Rows are points. The last column is the point's height on a tilted bowl or saddle (a function of degree 2), plus a little noise. Count its main directions that bend up, bend down and stay straight.

Points, 16 rows:
[.19 .17 -.07 -.06]
[.05 -.49 -.06 -.08]
[.03 -.29 .16 -.16]
[-.18 -.15 -.06 -.03]
[.45 .03 -.28 .11]
[.15 .29 .07 .05]
[-.33 .26 .00 .11]
[-.22 .15 .65 .32]
[.27 .56 .18 .36]
[.13 -.23 .53 -.16]
[.13 .17 -.03 -.04]
[.21 .04 .42 -.15]
[.05 -.19 -.67 .35]
[.20 .94 -.34 .94]
[-.81 .49 -.53 .36]
[.05 .33 -.06 .00]
Directions: 2 up, 0 down, 1 straight

Points (23 x 5):
[-.24 .00 -.03 -.19 -.33]
[.07 -.07 .04 .16 -.12]
[-.14 -.40 -.18 -.17 -.24]
[.18 .31 -.24 -.94 -.89]
[-.13 -.13 -.01 .16 -.22]
[.26 .14 -.17 -.23 -.17]
[-.22 .24 .70 .36 -.83]
[-.01 .05 -.09 .01 -.16]
[.36 .15 .50 .58 -.43]
[.46 .25 .42 .29 -.29]
[.01 -.43 -.08 -.12 -.18]
[.11 -.39 .80 -.03 -.29]
[.15 -.23 .68 .25 -.56]
[-.23 -.34 .03 -.46 -.11]
[-.47 -.04 -.07 .58 -.59]
[-.23 .48 -.83 .49 .38]
[.10 -.37 .11 .62 -.32]
[.34 -.16 -.12 .06 .01]
[-.23 .25 .31 -.46 -.42]
[-.38 -.32 .41 .32 -.60]
[.29 .18 .30 -.18 -.30]
[-.04 .47 .32 .33 -.50]
[-.05 .27 .47 -.12 -.45]
Directions: 1 up, 3 down, 0 straight

Points:
[.07 -.12 .41 -.03 -.05 .21 .07]
[.04 -.16 .30 .29 .00 .02 -.14]
[.42 .30 -.12 .10 .42 -.05 -.22]
[-.16 -.03 -.09 -.04 .32 -.07 -.04]
[-.16 -.25 .31 .22 .35 .11 -.32]
[-.20 -.02 -.21 .06 -.29 -.04 .24]
[.28 .05 -.15 .03 .14 -.28 -.12]
[-.37 .19 -.34 -.15 .22 .15 .38]
[.19 .18 -.18 .09 .26 .27 .06]
[.01 .12 -.24 .08 .15 .00 .04]
[.20 -.42 -.31 .23 .23 .27 .41]
[.18 -.49 -.04 .10 .18 .05 .18]
[.27 -.24 -.01 -.08 .07 -.41 .05]
[.12 .00 -.24 .21 -.21 .15 .18]
[-.21 .02 .03 -.12 .06 .08 -.01]
[-.13 .28 .33 -.30 -.04 -.29 .20]
[-.12 -.10 .03 -.11 -.04 .03 -.01]
[.09 .36 .00 .43 -.15 .55 .66]
[-.17 -.12 -.04 -.49 -.08 -.48 .49]
[-.06 .32 .28 .22 .18 -.01 -.18]
[-.03 .03 .31 -.10 .33 -.10 -.21]
[.10 .63 .00 -.35 -.16 .00 .36]
[-.26 .06 -.29 -.05 .26 -.05 .18]
[-.15 .21 .19 -.04 .52 .35 .08]
[-.06 -.25 .12 -.15 -.19 .33 .18]
[.07 -.25 -.17 -.11 .09 .22 .11]
[-.62 -.22 .35 .30 .15 -.08 -.78]
[-.04 -.15 -.34 .39 .47 -.02 .22]
[-.42 .38 -.16 -.29 -.18 -.29 .65]
[.31 -.06 -.17 -.18 .13 -.25 -.05]
[.14 .07 -.18 .11 -.23 .03 .09]
[.23 -.31 -.34 .08 .09 -.03 .14]
[-.01 .07 .03 .34 .29 .15 -.07]
[-.01 .07 .16 -.13 -.06 -.34 .03]
[-.35 -.17 -.11 .14 -.04 .14 .08]
[.21 .19 .07 -.19 .01 .28 .04]
[.38 .07 .48 -.18 .20 -.01 .05]
[-.44 .06 -.13 -.40 .08 .07 .26]
[.16 .34 -.22 .14 -.12 -.26 .11]
[.19 -.18 .06 -.26 .13 .12 .04]
[.44 -.18 .07 -.36 -.35 .37 .18]
[.33 -.01 .35 -.34 -.94 .15 .94]
[.18 .20 .13 -.08 .12 -.18 -.10]
[.31 .25 -.03 .14 -.21 .43 .24]
[-.28 -.43 -.02 .24 -.11 .05 .06]
[-.06 .01 .21 .33 -.56 -.02 .39]
Directions: 4 up, 1 down, 1 straight

Points (78 x 9):
[-.08 -.10 -.18 .25 .00 -.01 -.01 .11 -.19]
[.08 .46 -.20 -.02 -.32 -.16 .07 .41 -.21]
[.03 .06 .10 .49 -.15 -.08 -.10 .33 -.25]
[.05 -.44 -.06 -.19 -.32 .20 -.16 -.09 -.12]
[-.16 .23 .13 -.43 -.49 -.34 .11 -.32 -.15]
[.00 .07 .14 -.44 .26 .18 .18 .25 .09]
[.20 -.29 .12 -.05 .32 .34 -.36 -.12 .10]
[.23 .45 .21 .20 .03 .00 .27 .16 .10]
[.10 .23 -.07 .02 .17 .21 -.50 -.11 -.11]
[-.45 .10 .05 .14 .20 -.36 .25 .19 .07]
[-.01 .39 .07 -.25 .22 .08 .68 -.46 -.14]
[.06 .16 .26 .25 .35 .36 .20 -.08 .15]
[-.07 .30 .29 .04 .00 -.11 -.22 -.21 .13]
[.01 -.27 -.40 -.09 -.18 .38 .10 -.31 -.17]
[-.05 .05 .14 -.03 .36 .00 .06 -.36 .15]
[-.18 .03 .07 -.36 .37 -.15 .94 -.04 -.24]
[-.15 .01 -.20 .11 .06 .11 .05 -.37 -.10]
[-.09 .32 .18 .07 .42 -.11 -.18 .17 .21]
[.13 .47 .17 -.10 -.05 .55 -.05 .04 .11]
[.15 .58 -.38 .07 .19 -.02 -.14 .05 -.27]
[-.22 -.49 .71 .14 -.01 -.29 .26 .13 .23]
[-.42 .35 .20 -.27 .31 -.05 -.13 .04 .18]
[-.12 -.12 .03 -.05 .12 .03 -.06 -.07 .00]
[.12 -.02 .23 .28 -.14 .20 -.13 .22 -.01]
[-.57 .08 -.04 .01 -.19 -.79 -.18 -.20 -.31]
[.28 -.25 -.25 -.22 .61 .10 -.31 .06 .03]
[-.33 -.24 .05 .06 -.14 .28 -.14 .45 -.11]
[.02 -.21 .00 -.19 -.58 .42 .19 -.40 -.21]
[.81 -.16 .20 -.03 -.06 .17 -.48 -.24 .13]
[-.29 .42 -.09 -.53 -.06 .38 .06 .32 -.27]
[.17 -.07 -.01 .59 -.04 -.10 .07 .28 -.31]
[.06 -.09 -.04 -.38 .05 -.08 -.45 -.53 -.32]
[-.01 .11 -.26 -.24 -.50 .18 -.06 .25 -.19]
[-.37 .17 -.48 .55 .13 .12 -.57 -.04 -.62]
[.25 -.25 -.01 .01 .56 -.19 .05 -.06 .16]
[-.10 -.04 -.47 .52 .04 -.21 .24 -.06 -.38]
[-.08 -.10 -.46 .64 -.14 .02 -.65 .15 -.94]
[.22 .08 .05 -.13 -.14 .06 -.24 -.14 -.03]
[.36 .13 -.11 -.25 .38 -.21 .50 .30 -.15]
[.18 .11 -.11 .20 -.17 -.24 .23 -.28 -.14]
[-.28 -.27 .20 .13 .66 -.42 -.10 .12 .45]
[.21 -.16 -.05 -.31 -.15 -.18 .42 .07 .05]
[.19 -.01 -.14 -.36 -.03 -.19 -.30 .07 -.20]
[.48 -.12 .11 .10 -.29 -.08 -.07 -.08 -.01]
[-.19 .39 .02 -.09 .16 .08 .01 .18 -.01]
[-.20 .02 -.45 .41 -.59 .03 -.34 .23 -.88]
[-.43 .18 .01 -.09 -.19 -.08 -.22 .13 -.17]
[-.23 .05 -.71 .06 .18 -.46 .08 -.35 -.34]
[-.18 -.46 -.30 -.27 -.02 .02 .01 .11 -.03]
[-.39 -.76 .16 .11 .12 -.72 -.22 .18 .12]
[-.15 .06 -.27 .18 -.21 -.13 -.01 .24 -.35]
[-.13 -.03 .06 .14 -.14 -.25 .30 .45 -.04]
[-.16 -.04 -.30 -.31 -.07 -.13 .25 -.52 -.23]
[.19 .20 .12 -.34 .27 -.19 -.21 -.13 .00]
[-.22 .13 -.23 .44 .43 .09 -.06 -.07 -.03]
[-.68 .13 .03 -.09 -.25 -.34 -.29 .19 -.19]
[-.22 -.21 .06 -.53 .18 -.18 .00 .26 .14]
[.26 .39 .12 -.40 .14 -.33 .40 .22 -.02]
[-.17 .13 .06 .29 -.37 .38 -.18 .20 -.32]
[-.19 .04 .22 -.33 -.09 .24 .25 .35 .14]
[-.11 -.57 .13 -.48 .13 .15 .29 -.01 .16]
[.11 .27 -.14 -.31 -.45 .07 -.18 .22 -.09]
[.04 .05 .24 -.09 -.13 .10 .15 -.13 .06]
[-.29 -.11 .05 -.63 -.11 -.03 -.36 -.40 -.48]
[.29 .01 .00 -.35 -.08 .17 -.33 .05 -.04]
[-.05 .06 .29 .10 -.55 -.14 -.20 -.16 -.19]
[.15 -.25 .05 .10 -.22 .54 -.28 .00 -.14]
[-.21 .34 -.15 .06 -.02 .21 .29 -.02 -.20]
[.18 .08 -.01 .01 -.25 .09 .47 .25 -.02]
[.08 -.35 .08 -.38 -.23 -.16 .14 .42 .30]
[.09 -.60 -.17 -.17 -.24 -.06 -.05 .26 .11]
[.00 -.04 .19 -.01 .42 .16 .31 -.85 .17]
[.17 -.36 .11 -.18 .04 -.50 -.01 -.18 -.10]
[.42 -.17 .27 .08 .34 .00 .39 -.12 .12]
[.02 -.09 -.37 -.17 .06 .03 .37 .47 -.12]
[-.34 -.36 .39 -.07 -.25 -.06 -.26 .18 .02]
[.33 .52 .38 -.14 -.17 .34 .02 -.10 .37]
[.20 .00 -.15 -.40 .37 -.28 .01 -.43 -.13]
Directions: 3 up, 4 down, 1 straight
